Each point is reached from the start by the listed moves, each made once or not at all, plus a little noise. Say if it took an odd or an even number of moves. Then give how often each move was made.

Moves:
(1): [51  3 -5  1 -5]
(2): [ -6  60 -18  11 -20]
Start: [-16 -10 -12  -2  -3]
Points:
[-13  -8 -15  -3   0] -> even (0, 0)
[-25  46 -27  10 -19] -> odd (0, 1)
[ 36 -10 -14  -4 -10] -> odd (1, 0)

Moves:
(1): [22  9 -8  2  6]
(2): [-15  42  -6  -2  -7]
(3): [ 10  -1  42 -12  13]
(4): [  5  13  20  29 -10]
Start: [  4  -3 -11  -1   1]
Points:
[ 36   4  24 -12  16] -> even (1, 0, 1, 0)
[  4  -5 -10   0   2] -> even (0, 0, 0, 0)
[ 16  60  -4  27 -10] -> odd (1, 1, 0, 1)
[25 58 36 17  3] -> even (1, 1, 1, 1)
[ 20  45  17 -13  12] -> odd (1, 1, 1, 0)

Moves:
(1): [33 17  0 -5 -3 -5 -9 12 -5]
(2): [-11  44 -12   6  -3  15   1   1  -1]
(3): [  0   5  38   5  -4   9 -17   5  -4]
(4): [ -3   1  -2  30  -4  -8  14 -10   0]
(5): [ -3  -1  -6   8  25   0  -5  -1 -10]
(6): [  8 -26  -5   6   1  42  13   8 -14]
(7): [  6   6   5 -12   7  -3  27  -1  -5]
(8): [-13   0  -1  10   1  -9  14  40  -6]
Start: [  9  -9 -12  -8  -4  -5  -4   1   7]
Points:
[  4 -22  22  28  -3  23  46  43 -27] -> odd (0, 0, 1, 1, 0, 1, 1, 1)
[ 52 -10 -20  -9  29  28  22  20 -26] -> even (1, 0, 0, 0, 1, 1, 1, 0)
[ 28  60  14  26 -14   8 -11   9  -3] -> even (1, 1, 1, 1, 0, 0, 0, 0)
[ 32 -15 -23  32 -10  12  28  53 -13] -> even (1, 0, 0, 1, 0, 1, 0, 1)

Moves:
(1): [ 28  12  -1   0   1   1   0 -21   3   2  -6   2   3  -9]
(2): [-10  30  -5   8   4  -8   0  -7  -1  12   2  -6   0  14]
(3): [ -9  -1  25 -13  15 -14   5  -5   7  -6  15   5 -11 -16]
(4): [-13   2  -4  26   5 -11  -5   4   9 -12  -4   1   4  -3]
(5): [ 10  -1   8   0  27   2 -13   8 -12   5 -20   3   0  -4]
(6): [-12  -1   6  26   2  37  16 -23   1  -3 -10  14   6   3]
(7): [  4  -7  -6  -1  13  -3  20   0  13  -2 -13  -5   2   3]
(8): [ 15  12  20   8  -8  12   8  15   1  11  -1  -8 -10   3]
(9): [ -3   0 -10   1   9  13 -13   2  22  -4   9  -4  -3   0]
(10): [ -6 -11   9  14   5  -8   0 -15  10  33   2  -6   8  -4]
(11): [ 10  -1   3   2   5  -3   1   1 -13  -5  16  -3   9  12]
Start: [-19 -14 -11  -8  -2  -8   8  10 -15 -10  15  10   8  -7]
Points:
[-20  39  31  48  17   8  33 -26   5  -5  10  16   1 -15] -> even (1, 1, 1, 1, 0, 1, 0, 1, 0, 0, 0)
[ 17 -20  -4   7  22 -22  30 -24  -3  18  13  -1  30  -4] -> even (1, 0, 0, 0, 0, 0, 1, 0, 0, 1, 1)
[-25  28  34  21  41 -27   4  25 -11  -1   6   4  -8 -15] -> odd (0, 1, 1, 1, 1, 0, 0, 1, 0, 0, 0)
[  0  22  37  35  60 -38  23 -11  15  33 -11  -5   4 -25] -> even (1, 1, 1, 1, 1, 0, 1, 1, 0, 1, 0)
[ -3  26  53  36  44  13  24 -37  -6  44  -4  13   4 -21] -> odd (1, 1, 1, 0, 1, 1, 0, 1, 0, 1, 0)
[ -3  16 -10  44  53 -22 -23 -18   3  19  13  -2  30  -2] -> odd (1, 1, 0, 1, 1, 0, 0, 0, 1, 1, 1)

Moves:
(1): [20  0 -4  7  7  5 -1  1  3  4  7 -3 -2  1 13 -3]
(2): [ 5 21 -8  5  1  3  4  4  1  3  5  5 -1  8 -9 -3]
(3): [ -1   4  21  -6  12  -3   2   2  -8   3 -10  -3   3   2  -1  -3]
(4): [ -2  -2   4  19   0  -2  11  -2  -2   5  -7 -11   5  -7   4 -15]
(5): [-6 -2 -6  2 17 -5 -2  3 -7  7  8 -1  6  0  5 -1]
(6): [-9  1  3  4 -3 19  2  5 -1  0  8  0 -1 -1  1  3]
(7): [  3  -2  -6 -12  -4   6  18   5   0  14   4  -9   2   0  -5  10]
(8): [  7   3   3   2  -6  -3  -4  25   9   4   7   0  10 -13  -4  17]
(9): [-6  4 13  5 -2  1  7  4 37  2 10  9 -5  7 -7  0]
(10): [-4 -2 -6 -2 -3  3 -4  0  1 17 -9  4 -2 -2  0  1]
(11): [  2  -2   4  -4 -12  -4  -4  -6  -7   4  12  -4  -3  -1   4  -4]
(12): [ 9  1  0  0  2 -1  6 -2 -5 -3  2  9 -4 -8 -8 -5]
(13): [10 -3 -4 -6 -7 10 -8 -4 13  3 10 -1 29  3  6 -9]
(14): [  0 -19   3   1 -11  -1   5  12  -3   6   6   8  -3  24   1  -2]
Start: [  9 -13 -14   3   1  -7  -7  -5   7   4  -2  -1   1  -8  -9 -18]
Points:
[ -9 -12   4  -5  -5  12  20  25  19  60  33   8  -1  30 -20 -18] -> odd (0, 1, 1, 0, 1, 1, 1, 0, 1, 1, 1, 0, 0, 1)
[ 45   8 -13  -2  20  23   9  33  12  41  40  -4  45 -17 -11 -13] -> odd (1, 1, 1, 0, 1, 1, 1, 1, 0, 0, 0, 1, 1, 0)
[ 20 -15 -12  20 -16  18  -5  17  23  30   9  -1  39 -36  -8 -27] -> even (0, 0, 0, 1, 0, 1, 0, 1, 0, 1, 0, 1, 1, 0)
[ 45 -21 -36  -9 -29  15   2   7  15  55  35  -2  23  25   3 -29] -> odd (1, 1, 0, 0, 0, 0, 1, 0, 0, 1, 1, 0, 1, 1)
[ -7 -12  19  21  17  13   5   3  38  25  17  -8  39  -4  -1 -43] -> even (0, 0, 1, 1, 1, 1, 0, 0, 1, 0, 0, 0, 1, 0)
[ 18 -31   5  24  25 -13   7  11 -11  31   3 -11  11  12  12 -42] -> odd (1, 0, 1, 1, 1, 0, 0, 0, 0, 0, 0, 0, 0, 1)
[ 25 -26  18   0   1   6  22  45  24  46  52   5   6   2  -9  -5] -> even (1, 0, 1, 0, 1, 1, 1, 1, 1, 0, 1, 1, 0, 1)
